Every row gives one point. Any point is a mix of the corners, with weights that add up to 1. It lies inside the corners' shape when no weight is negative. Is each point inside? If not, which corners have a negative weight?
In the rows, 128 means zero.

Corners:
(1): [115 164 153]
(2): [142 138  85]
(3): [119 104 180]
(4): [106  48  84]
Points:
[112 107 119] -> inside
[116 142 148] -> inside
[109 101 143] -> outside (2)
[136 131  97] -> inside
[112 108 120] -> inside
[120  83 102] -> outside (1)
[127 145 121] -> inside
[117 116  92] -> outside (3)

Corners:
(1): [133 115 137 176 141 160 113 158 182  85 128]
(2): [105 128 156 145 172 113 137  94 107 129 160]
(3): [112 122 118  82 133  87 133  98  72  87 156]
(4): [155 179 128 153 100 154 111 131 150 164 145]
(5): [ 98 113 183 170 172 127 103 118  67 113  84]
(6): [147  94 159 149 106  79 115 102 135 150  83]
(7): [146 107 117  89 177 162 110 123 149 132 138]
(8): [ 98 138  89 186 188 187 135 107  63 141 160]
(9): [ 98 160 150 119 101 171 156 142 162 151 113]
(10): [136 109 124 174 154 136 140 188 111 148 136]
(11): [179 123 194  99  58 124 171 140 127 121 116]
(12): [118 170 137 106 149 150 178 109  75  87 111]
Points:
[116 140 130 132 154 153 138 127 106 107 138] -> outside (6)
[128 121 149 147 134 128 126 125 125 133 129] -> outside (12)
[137 130 131 121 148 147 122 122 133 134 137] -> inside
[150 103 148 172 145 144 117 147 135 149 137] -> outside (3, 9, 12)
[139  90 164 118 119  94 119 129 144 117 116] -> outside (4, 8, 12)
[128 136 140 129 134 146 143 127 118 125 125] -> inside

Corners:
(1): [129 165 138 119 141 171 154 151 136 110 156 155 170 108 152  95 140 149
 141 160]
(2): [154 178 124 110 127 108 124 116  89 175  62 189 180 113 148 134  85 158
 142 115]
(3): [120 116 148 144 131 169 164 109 103 160 157 114 137  99 133 114 112 129
 126 105]
(4): [106 108 127 187 139  86 138  96 172 146 134  78 125 131 156  72 140 116
  81 114]
(5): [ 99 154 166 111 131  83  97 139 145  93 149 117 127 156 131 168 134 160
 177 140]
(6): [140 170  85 167 136 122 107 116 106 175  97 156 172 108 165 153 163 134
 114  88]
(7): [119 152 120 120 166 160  90  90 103 160 143 146 103 146 131 153  87 103
 104 184]
(8): [ 97 137 120 124 142 134 140  89  76 161 110 173  87 130 119 125 162  83
 153 181]
(9): [ 81 136  90 108 140 127 137 178 129 149 167 125 126 163  91 146  88 170
 159 113]
(10): [ 90 108 147 113 154 135 153 136 124 100  94  91 116 132 118 131 115 129
 113 102]
(11): [ 81  82 159  87 110  91  94 169 151 119 128  78 126 116 134 143 115 122
 115 182]
(12): [172 130 102 149 127 157 158 153 113 152  86 153 179 137 146 131  90 154
 183 107]
(13): [148 110  97 100 176 124 102 145 138 161 159  98 108 161 103 166 142 168
 140 134]
(14): [161 161 107 158 112 161 177 155 154  98 140 142  96 118  84 117 167  89
 142  96]
(15): [131  98 122 166 111 147 154 173  79  94  98 144 159 111  99 158  95 183
  95  96]
(16): [107 138  93 157 154  85 123 115 152 110 137 120 165 104 103 173  98 140
 102 159]
(17): [153 160  78 115 147 126  95 158  79 112 125 111 111 139  91 152 100 177
 169 108]
(18): [ 97 150  82 140 118 129 152 128  90 114 122 105 148 177  66 167 143 157
 107 102]
(19): [142 121  76  93 121  88 118 174 132  97 163 166 190 153 149 165  96 189
 169 120]
(20): [ 96  87 129 132 133 118  82 145 169 122 162  96 137 168  98 110 149 105
 141 121]
(21): [116 163 151 115 134  78 127 181  78 122 142 166 176 169 129 143 151 103
 156 160]
Points:
[127 114 105 113 136 113 122 156 135 129 144 104 148 156 106 146  80 151
 138 122] -> outside (1, 5, 6, 8, 15)
[115 131 127 127 136 116 125 143 120 127 127 128 144 143 121 132 128 129
 135 126] -> inside
[120 133 123 128 136 120 123 137 119 126 129 130 144 138 126 140 125 134
 133 132] -> outside (9)
[127 144 104 147 139 131 134 138 117 126 148 139 144 138 116 143 135 134
 136 125] -> outside (2, 10, 11)

Corners:
(1): [146 105 115 117 146 150 173 154 126  89 111 162 121 154 165 197 138 134
 169 114]
(2): [112  83 186 146  80 158 159 172 136  85 122 163 144 140 130 180 116 115
 172 158]
(3): [165 109 163 126 101 123 146 164 162  88 107 199 158 102 172 196 123 135
 163 133]
(4): [181 140 109 140 143 105 102 168 151 137 175  78 135 169 104  88  72 114
  94 151]
(5): [106 158  84 182 121 131 100 102 132 137 127 111 117 122 118 123 173 136
 181  98]
(6): [182 128 111 141 154 150 121 130 167 183 225  53 125 127 130 112  75 108
 129 158]
(7): [124 139 163 107 124 131 145 170 158  74 116 147 152 128 131 192 177 123
 155 139]
(8): [173 135 163 123  84 144 170 160 122  72 124 164 166 117 152 180 141  94
 123 125]
(9): [106 129  97 148 144 112  72 104  78 121 127  92 150 111 114 122 138 154
 159 128]
(10): [ 97 126  95 119 136  98 135 138 119 119 139 128 148 130 141  79 157 134
 169 110]
(11): [ 91 111  93 178 143 134 100 132 139  77 106 135 168 120  97 117 154 113
 146  83]
(12): [134 100 125 162 143 138 112 138 117 166 121 112 125 118  99 112 175 132
 139 120]
(13): [ 78 138 108 149 151 127 118 125 120 148  78 106 134 124 152 119 153 128
 138 118]
(14): [183 141 150 139 180 134 103 114 164 131 174  76 110 160 144  67 110 131
 120 122]
(15): [150 106 151 124 104 141 170 171 131  62 131 180 126 102 149 173 142 119
 123 174]
(16): [167 102 121 109 127  98 112 124 167 130 179  87  96 131 101 117  81  82
 112 130]
(17): [159 115  95 113 134 133  81 152 170 130 210  61  92 150 145  99  95  89
 111  96]
(18): [ 99 154  94 124 148 173  84 139 127 142 115  94 124 106  89  69 140 140
 159 108]
(19): [124 145 199 137 165 122 146 179 137  86 121 185 127 125 131 149 147 105
 155 126]
(20): [ 93 159 109 137 152 142 103  98 120 134 134 157 154 151 129 109 173 126
 134 115]
(21): [ 81 127 102 176 125 118 120 110 129 132 126 124 124 128 105 124 147 179
 120  76]
Points:
[139 121 133 133 134 130 126 144 139 114 139 125 134 129 129 128 129 119
 134 126] -> outside (5)
[129 119 122 138 132 129 126 141 138 108 131 128 132 125 127 133 133 117
 135 126] -> inside
[129 139 127 126 135 135 136 140 150 101 132 147 137 122 143 143 152 121
 140 112] -> outside (2, 4, 9, 12)
[125 112 110 144 132 143 121 125 126 130 127 119 128 124 129 129 147 133
 151 114] -> outside (4, 7, 19)

Corners:
(1): [114  89  88 181  73 134 109 112  82  96 141 129 161 129 117  84 121 137
 151  95]
(2): [152 157 127 114 125 105 153 129 122 106 157 133 167 142 124 114  96 152
 196 146]
(3): [139  97 125 135 152 127 113 134 135 161  91 152 120  87 140  89  88  95
 158 135]
(4): [142 137 122 165  74 112  98 122 153 146 136 132 141 147 150 171 168 128
 112 179]
(5): [123 102 144 165 101 160 161 143  90 150 103 153 129 136 159 159 206 126
 118  54]
(6): [ 85 107  89  85 140 161 162  88  97 117 115 159 111  95 125  78  88 164
 103 155]
(7): [ 88 113 134 140 115 131 105 109 114 148 141 131 145  82 139 107 107 151
 138 164]
(8): [129 148 123  77 156 131 107 137 130  89 132 147 139  92 155 108 163 143
 125  82]
(9): [ 70 151 105  99 179 113 193 122 139 143 133 155 162 153  90 119 159 131
 109 129]
(10): [147 109 106 177 149 119 186 115 134 152 127 159 136 128  97 100 139 137
 187  73]
(11): [129 129 167 148 136 184 142 127 143  98  88 119 119 130 178  72 176 101
 141  84]
(12): [113  95 148 108  81 147 102 114 136 144 128 105 112 154 119 168 179 161
  80 122]
(13): [120 155 140 138 115 137 145  96 127 145 117 112 167 113 139 150 111 169
  83 186]
(14): [101 127 123 149 122 124 159 164 104 132 150  81 144 117 129 154 157  96
 103 140]
(15): [185  82 180 136 112  90  98 104 107 120 156 118 165 138 133  97 121  85
 133 123]
(16): [171  84 142  66  95 140  73  88 140 106 101 174 159  49 158 151 139 169
 173 166]
(17): [ 89  71 159 156  98  91  82 156 160 116 114 146 141  66 167  76  93 113
 139 174]
(18): [ 91 116  87 168 150 165 138 160 147 139 120 160 132 117 126 135 132 172
 147 179]
(19): [173 124 141 103 120 134 140 123  83 164 107 134 119 103  89  79 110 147
 127 176]
(20): [184 142 136 127 134 145 111 142 140  95 125 150  96 116  86 157 120 117
 160 136]
(21): [101 134 124 124  90 172 120 151 177 159 137 153  88  81 101 136  77 156
  90 176]
Points:
[124 115 128 128 119 135 129 129 124 132 124 132 135 108 133 126 134 130
 128 138] -> inside
[104 118 118 152 115 147 134 134 128 125 124 130 127 116 141 122 135 140
 127 125] -> outside (9, 15, 16, 19)
[139 124 121 148 130 130 150 114 113 135 126 138 147 124 119 119 130 133
 150 133] -> outside (8, 12, 17, 21)
[119 128 128 134 122 138 136 117 127 134 122 132 144 114 132 127 124 149
 117 155] -> inside

Corners:
(1): [107  98 144 115 137 133  89 161 112 111 139 109 154 123 120  85 162 124
 101 142]
(2): [130 212 120 120 127  90 132 120 152 156 141 136  55 101 102 125 107 136
 126 116]
(3): [152 157 109 108 146 124 103 104 122  82 163 119 129  87  95 137 114 132
  84 111]
(4): [126 146 124 162 150 135 132 141 128 132  94 136  93 130 105 111  97  92
 126 113]
(5): [125 149 134 148 139 134  80 114 116 138 125 143 156  98 102 116 139 102
  82 151]
(6): [122 176 102 115 142 138  97 114 109 154  96 137 167  98 204 112  93 120
  69  47]
(7): [162 119 134 139 134 138 123  22 105 146 203 140 169 114 131 154 151 134
 112 103]
(8): [101 155 241 150 118 104  75  94 154  91 137 143 140  92 111 147 126  99
  67  86]
(9): [124  85 102 135  65 134  84 130 140 153 139 161 146 224 106 133 118 107
 127 144]
(10): [109 152 140 113 158 146  91  69 160 135 117 126 151  95 103 127 130 101
 110 116]
(11): [141 116 111 112 104 152 135  92 144 100 148 149 139 112 173 170 191 107
 135 139]
(12): [120  84 146 148 110 148 117 135 114 145 156 132 140 125 193 142 109 171
 127 156]
(13): [151 156 110 110 140  28 109 149 130 147 111 114  48 104  87 144 108 145
  92 125]
(14): [ 61 110 101 124 122 142  78 122 117 121 168 142 135 100 113  87 111 124
  91 150]
(15): [143  96 136 124  91 112 183 152 126 143 136  68  83 121 111 105 103 119
 142 158]
(16): [152 115 149 128 106 129  95 115 149 125 196 152 137 143 137 149 124  93
 122 141]
(17): [139  94 100 109  79 157  93 113 128 122 152 150 151 116  99 139  95 127
 223 148]
(18): [129 125  97 183 111 173 118  88 147 113 126  83  93 143 116 150  99  96
 240 150]
(19): [ 74 150 104 165 136 123 111 151 158 144 114 139 125 104 116 143 114 116
 143 131]
(20): [161 121 102 121 125  38  98 151 149  44 136 147 156 120 109 130 198 148
  97 171]
(21): [143 112 157 123 103 146  86 100 155 140 139 142 129  96  99  98 149 107
  78 132]
Points:
[128 128 128 129 120 121 101 111 135 120 145 129 133 115 119 133 131 123
 119 132] -> outside (4)
[129 130 124 132 122 115 103 121 131 134 136 131 119 120 118 132 120 124
 117 134] -> inside
[128 124 125 127 118 124 109 120 136 125 138 131 126 122 119 128 126 119
 126 128] -> outside (5)
[124 123 121 130 118 132 105 119 130 126 135 133 132 118 121 124 124 121
 127 132] -> outside (16)
[120 141 126 130 129 108 104 116 143 115 137 133 125 113 115 123 137 115
  95 120] -> outside (5, 12, 17)

Corners:
(1): [161 172 134  83  97 148 126 122 131 127 124 102 106  63 159 125 143 171
 155 152]
(2): [ 90 114 127 129 119 148 185 165 106 127 135 182 106 132  48 107 135 103
 106 104]
(3): [142 111 174 117 164 131 142 158 159 137 131 130 158 155 101  91 125 125
 110  86]
(4): [114  95 146 138 144  88 112 150 128 139 120 110  77 152 145 166 109 126
 141  75]
(5): [148 104 137 109 157 119 150 140 138 111 114 192 165 158 122 105 178 102
 135  73]
(6): [102 152 182 124 130 145 171  96  96 108 130  48 131 112 129 117 178 153
 126 156]
(7): [129 122 113 140 144 106 143 113 121 104 126 101 164  73 190 128 168 134
 112 161]
(8): [134 121 167 164 142 197 120 139 140 160 137 198 123 125 116 121 153  82
  95 122]
(9): [110 107 156 144 109  65 131 124 160 161 102 108  83 130 180 117 113 126
 147  73]
(10): [135 207 151 104 113 125 148 112  90 124 133 120 145 114 132 124 140 143
 147 157]
(11): [110 225 138 106 132 135 131 129 147 105 134  67  85 103 122 114 128 132
 165 150]
(12): [111 194 140 139  84  95  95 112  69 111 137 112 127 109 130 121 194 133
  83 186]
(13): [119  68 135 147 164 109 116 156 162 139  96 135  74 141 150 124  91 110
 184 134]
(14): [116 117 100 117 149 100 136 148 155 160  22  97 125  99 164 152 122 109
 140 116]
(15): [172 135 134 156 134 199 154 143 129 164 114 172 125 174 103  71 144 124
  81  72]
(16): [ 99 143 164 123 128 172  89 122 122 111 127 196 141 177 126  99 144 128
 124  86]
(17): [131 206 102  74 123 112 140  79 105 129 133  90 127 106 127 112 159 130
 104 166]
(18): [124  91 133 164 177 134 135 156 155 167 141 242 165 166  97 115 180 138
 130 106]
(19): [105 116 139 117 174  92 121 170 114 166  95 149  83 168 165 124 150 116
 104  80]
(20): [123 212 155 135 147 126 120  88  83 139 133 117  92  80 100  95 142 135
 141 132]
(21): [115 200 152 105 136 106 160 107 112  94  95 145 102 103 122 133 166 156
 103 154]
Points:
[131 139 139 125 137 119 141 131 136 141 106 123 126 125 147 117 149 130
 125 122] -> outside (2, 4, 16, 20)
[114 152 147 119 131 123 127 124 117 130 116 129 105 121 132 123 148 131
 137 130] -> outside (3, 7, 15)
[122 142 142 122 135 125 136 131 128 128 115 140 121 130 133 121 151 132
 121 125] -> outside (20)
[129 152 138 135 123 139 123 118 122 126 132 149 100 108 119 110 140 115
 125 124] -> outside (3, 6, 10, 14, 18, 19)
[127 158 137 112 122 122 128 134 125 128 114 117 108 118 141 123 133 131
 124 131] -> outside (5, 6, 18, 20)
[130 117 116 137 166 126 144 146 137 145 106 160 113 124 129 128 134 106
 131 122] -> outside (1, 3, 6, 9, 12, 16)
[148 135 141 130 132 125 141 117 136 142 115 131 132 117 138 110 159 130
 110 107] -> outside (2, 10, 11, 13, 16, 19)

Corners:
(1): [211 173 119 160 126 179 129 132 144 133 158 129 133 114 115  99 162 117
  58  92]
(2): [127 148 149 107  75 158 106 137 137 127  92 152 153 100 126 173 116 147
 103 134]
(3): [ 56  98 116 203 128 159 178  89  99 165 181 127 149 174 173 146 113 145
 124 115]
(4): [162 124 140 143 160 129  96 103 173 141 164 148 170 139  86 119 125 119
  92  89]
(5): [ 94 137 110 132 158 140 134 138 133 144 107 175 198 113 129 133  95 160
 153 170]
(6): [ 97  68  91 145 177 161 124 146  88 181 152 169 120 168 148  77 136  80
 133 102]
(7): [146 167 198 163 101 144  99 104 162 100 177  86 167 141 176 141 145 122
 116 140]
(8): [ 94  74  62 138 162 160 140 141 105 169 128 112 181 120 187 183 132 168
 143 143]
(9): [138  66 128 164 169 124  58 168 152 140 109 127 114 103  87  84 185  91
  59  83]
(10): [115 173  81 135 146 131  64 159 119 155 113 114 131 199 167 132 130 129
  90 130]
(11): [119 144 128 142 114 142 147 105 114 131 133 123 121  99 155 172  84 116
 130 121]
(12): [102  90 134  91 125 129 111 108 140 135  99 102 133 130 125 108  93 175
 186 174]
(13): [139 146 142 140  95 140 104 115 132 182 135 142 132 144 111 139 130  86
 110 105]
(14): [108 137 140 129 166 185 120 124 177 140 143 139 130  95 145 114 132 152
 173 103]
(15): [117 113 139 108 170 168 112  95 175 177 116 170 134  96 141 163 179 177
 146 116]
(16): [169 169  92 159  84 137 120 103  95  88 158 135 174 115 134 144 150 120
 131 138]
(17): [ 73 118 172  89 111  96 123 147 146 121 202 157  63 125 140 114 113 116
 127  91]
(18): [153 100 164 111 161 146 173 113 106  92 169 105 121 122 107 162 151 105
 156 109]
(19): [148  95 169  97 132 153 169  94 184 137  75 130 131 109  98  89 132 112
 135  90]
(20): [128 150 141  99 157 160  86 137 157 181  63 125 158 101 119  88 142 141
  87  89]
(21): [ 98 129 103 114 100 130 162  73 119 137 152 128 111 171 105 130 116  91
  76 146]
Points:
[116 116 136 127 137 142 124 117 136 141 131 133 138 129 128 136 130 124
 129 119] -> outside (1)
[ 97 124 127 135 123 143 124 114 133 141 138 129 137 140 152 137 121 129
 133 136] -> outside (1, 4, 18, 20)
[132 169 141 131 106 155 139 107 136 124 156 120 162 110 136 150 104 147
 134 134] -> outside (6, 9, 10, 15, 19)
[121 135 126 132 129 146 126 116 132 143 139 130 142 139 137 135 124 128
 119 123] -> outside (9)
[125 130 134 136 132 143 118 120 137 137 146 137 131 141 134 127 132 119
 121 118] -> outside (8, 20)
[132 127 135 138 137 143 113 118 143 139 145 129 147 135 131 126 132 125
 114 116] -> inside
[101 112  99 147 128 118 104 154  91 141 171 121 134 199 145 133 120 108
  96 145] -> outside (11, 14, 15, 16, 19, 20)
[106 123 146 127 127 151 136 117 135 143 129 134 122 130 132 126 123 128
 127 121] -> outside (4, 8, 16)

Corners:
(1): [ 90  80  82 179 115 106 160 135 174 139 101 140 137 104 103 119 101  68
  91 120]
(2): [162  91 129 125 142 197 104  70  56 137 104 124 136 175 176 124  99 140
 102 132]
(3): [135 119 112 112 156 105 113 145 141  77 152 162 140  76 160 116 131  73
 120 154]
(4): [155  93 164 120 169 100 149 150 119  89  93 113 163 143 131 106 152 134
 121 151]
(5): [131 155 149  56  61 168 130 121 150 184 212 126 191 148 145 157  87 189
  90 152]
(6): [ 49 135 125 149 152  50 111 221 126 134  74 160 120 104 123 114 219  59
 131 129]
(7): [119 130  71 131 148 100 122 111 134 130 145 138 131 130 120 158 143 113
 136 113]
(8): [ 73 125  82 191 151 101 134 141 188 141 135 151 102 109 152 145 107  98
  73 159]
(9): [192 104 103 147 125 160 125 118 121 110 109 144  69 154  84  99 130 119
 109 102]
(10): [135 119 159 145 116 149 140 100 107 138  98 112  62 112 116 126 161 114
 139 171]
(11): [126  97 139 170 119 160 142 162 141 169 118  76 122 108 153 135 146 112
 122  94]
(12): [144 171 108 149  77 155 124 120 131 127 166  98 160 171  78 126 122 113
  91 140]
(13): [129 136  92 129 133 210 150  69 130 130 152 187 141 138 104 107 126 127
 124 183]
(14): [147 108 129 130  83 119 103 148 121 182 151  99 100 172 171 112 146 111
 119 157]
(15): [125  99 173 156  92 137 117 143 133 130 106 112  75 173 152 146 147 135
 155 121]
(16): [115 126 168 150 155 129 114 163  69 167 169 127 145 127 113 116 148 111
 154 162]
(17): [175 135 120 148 157 152 145 200  99 150 107 147 149 121 106 139 100 116
 123 162]
(18): [115 142 124 163 116 130 103 165  88 172  91 109  96 165 109 106 111 164
 138 141]
(19): [145  97 153 178 137 113 123 120 110 166 107 128 195  82 136 110 128 117
 138 139]
(20): [143 138 140 126 103 131 171 100 142 118 153 137 164 100 138 118 118 118
 105  84]
(21): [105 134 158 163 172  99 123 151 127 200 144  78 206 107  91 107 154  76
 158 122]
Points:
[124 126 120 144 115 139 137 144 129 156 117 119 126 143 117 114 134 110
 101 139] -> outside (3, 7, 15, 16, 19)
[150 123 128 123 120 165 116 131  99 126 126 130 107 156 135 127 134 132
 122 152] -> outside (1, 8, 19, 20, 21)
[ 93 131 120 143 117 127 124 137 135 158 145 127 132 130 129 129 137 106
 119 140] -> outside (4, 9, 17, 19)
[127 114 125 146 139 129 136 137 125 147 123 128 141 115 127 120 130 107
 118 133] -> outside (12, 15)
[131 114 121 139 131 127 132 135 130 144 125 129 133 118 139 121 132 111
 117 136] -> outside (12, 15, 16)
[127 128 112 136 131 111 126 146 129 128 134 140 144 127 132 123 122 112
 101 139] -> outside (10, 11, 13, 15, 21)
[125 101 144 154 136 124 124 151 120 163 121 108 129 126 137 130 146 108
 129 131] -> outside (3, 12, 13, 18, 20)

Corners:
(1): [151 162 132 128 109 114 153 169  81 101 183 145 201 173  97 178  95  99
 102 111]
(2): [124 166 168 173 161 119 165  70  71  83 102 126 130 117 145 118 156 139
 169 164]
(3): [ 82 119 120 130 176 157 139  89 129 111 119 104 101 131 154  97 152 176
 105 121]
(4): [133 125 173  99 122  98 115 168  69 123 183  82 168 160 150 168 104  70
 114 171]
(5): [143 129 115 138 160 196 159 157  97 156 117 178 161 135 178  84 119  97
 120  84]
(6): [116 142 188  93 106 132 125 132  90 146 166 143 116 154  80 162 117 147
 143 119]
(7): [ 73 173 131 160 143 167 114  99 130 124 135  96 118 106 152  84 124  85
 144 158]
(8): [147  92 153 158 186 155 118 125 124  58  89 158 169 148 187 102 143 172
 167  89]
(9): [ 70 127 144 135  77 136 202  95  58 150 105  88 128 197  94  90  89 151
 121 171]
(10): [ 61 159 138 112 163 121 111 136  84 138 125 104 136  97 134 130 115 162
 123 103]
(11): [156 101 112  83 170  95 114  89 148  84 124 114 136 106  99 111 128 153
 171 118]
(12): [134 164 168 113  91 118 184 117 137 155 166 102 141 113 159 144  73 120
  99 116]
(13): [133 106 100 124 101 177 174  83  88  98 165 112 148 130  87 100  61 136
 144 158]
(14): [134 101 112 107 129 121 125 159 156  70 116 131 103 127 174 136  93 161
 159 129]
(15): [ 93  93 106 129 126 130 186  67 107 110 156 146 192 149 145 129 134 178
 177 154]
(16): [103 136 155 175 152 142 196 120 145  88 109 128 143 102  91 152 123 170
 140  85]
(17): [ 89 124 155 155 130 127 116 101 133 133 139 160 110 113 118 135  85 108
 115  95]
(18): [100 144 162 156 164 105 115  96 157 152 109 104  71 136 133 100  82 187
 135 160]
(19): [ 93 122 194 125 118 102 115 166 143  84 171  69  80 156 171  79  93 126
 143 155]
(20): [123 161 127 150 180 143 160 138 166 105 120  97  89 133 156 144  64 116
 140 100]
(21): [121 107 120 133  80 121 124 159  81 134 149  90 125 174 176 130 135 112
 102 118]
Points:
[ 96 145 154 143 132 143 153 109 105 125 139 112 129 138 130 113 104 131
 129 140] -> outside (11, 14, 21)
[107 118 134 127 125 122 147 116 108 110 131 129 128 139 118 122 114 159
 138 127] -> outside (4, 7, 8, 12, 20)
[115 127 138 123 127 124 152 115 111 116 141 118 130 138 128 129 104 144
 136 135] -> outside (7, 8)
[116 133 144 131 139 136 143 120 109 121 137 124 139 135 130 123 112 133
 133 121] -> outside (14)
[124 122 134 134 158 112 132 125 113  80 115  88 119 141 132 118 115 157
 136 137] -> outside (5, 6, 7, 12, 15, 17)
[118 128 139 139 130 138 158 122 103 115 132 129 143 141 137 135 107 145
 129 122] -> outside (7, 11, 19)
[120 136 143 122 127 138 143 137 101 113 136 111 133 139 139 124 113 128
 131 124] -> outside (15, 17, 18)
[110 128 141 137 144 131 139 114 114 107 132 121 128 136 133 120 117 142
 140 129] -> outside (12)
[121 127 134 129 136 129 145 128 123 103 136 121 133 134 136 133 103 138
 139 125] -> inside

Corners:
(1): [102 172 144 112 132 126 150 123 106 134 126 114 154 127 136 139 142 149
 110 125]
(2): [105 115 108 170  74 115 158 136 100 157 103 101 140 178 115 134 144 106
 144 139]
(3): [134 120 139 168  60 107 103 146 130 144 135  97  93 137  83 152 131 158
  94 139]
(4): [142 143 110 145 130 121  96 193  95  42 113 202 111 174  66 146 142 133
 139 121]
(5): [108 119 170 130  99 133  92 149 100 139 139 183 118 158  85 141 151  82
  90 124]
(6): [125 116 103 148 147 117  93 158 188  95 130 100 149 180 111 146  59 128
  98 176]
(7): [ 91 137 117 130 123 119 135 145 125 157 112 104  77 131 144 158 131 151
 133 115]
(8): [182 156 106 131 129  99 124 194 142 127 165 249  93 108 156 175 186 129
 110 114]
(9): [128 104 120  83 167 137 171 128  97 149 141 127 144 126 110 139  82 158
 119 122]
(10): [105 138 134 129  53 140 129  79  86 156  95  68 126 167 125 148  52 108
 117 162]
(11): [192 131 134 144 115 135 124 163 167 144 157 112 125 122 109 119 112 153
 122  70]
(12): [112 127 125 160 142 145 143 154 105 137 119  87 157 107 129  44 146 116
 104 167]
(13): [125 135 127 149 141 136  97 190 141  42 153 155  58 199  92 111 166 124
 113 146]
(14): [ 89 141 158 153 141 117 143  86 107 123 123 103 147 216 116 172 140 144
 115 153]
(15): [ 91 189 157 160  94 113 160  59  94 155  93 120 147 114 122 117 174  75
 124 153]
(16): [128 102 103 149 113 119 116 159 135 125 168  96 130 139 125 144  73 126
 144 124]
(17): [132 124 180 116 143 171 115 149 127 140 163 129 118 112 105 136 150 156
 100 134]
(18): [101 128 119 145 103 140 132 120 103 155 111  95 134 124 124 147 129 102
 105 118]
(19): [195 165 128  78 161 135 127 151 113 137 163 152 110 119  85 119 157 135
 111 115]
(20): [ 81  91 123 121 126 138 122 115 163 159 119 135 125 126 216 127 145 137
 113 125]
(21): [144 106 205 152  90 121 147 112 134 110 132  88 149 117 210 145 151  90
 123 104]
Points:
[124 124 133 140 116 129 124 139 129 134 131 128 119 138 128 133 136 128
 115 131] -> outside (1)
[125 132 131 125 119 131 125 139 124 130 131 133 119 141 128 144 128 121
 120 123] -> outside (3, 12, 14)
[144 139 139 134 123 128 118 150 130 102 133 151 119 135 126 118 147 112
 103 130] -> outside (2, 7, 14, 16, 17)
[136 125 130 144 116 133 130 137 125 130 132 111 130 137 121 123 123 126
 115 135] -> outside (1, 5, 7)
[129 149 128 161 110 112 128 150 124 106 127 141 141 136 102 119 142  99
 112 138] -> outside (7, 10, 14, 17, 19, 20)
[131 136 101 141 120 116 124 146 124 116 125 139 110 160 100 148 117 134
 125 132] -> outside (1, 5, 12, 17, 21)
[132 133 120 144 127 117 129 150 134 117 136 127 122 141 130 135 135 131
 121 129] -> outside (5, 10, 17)
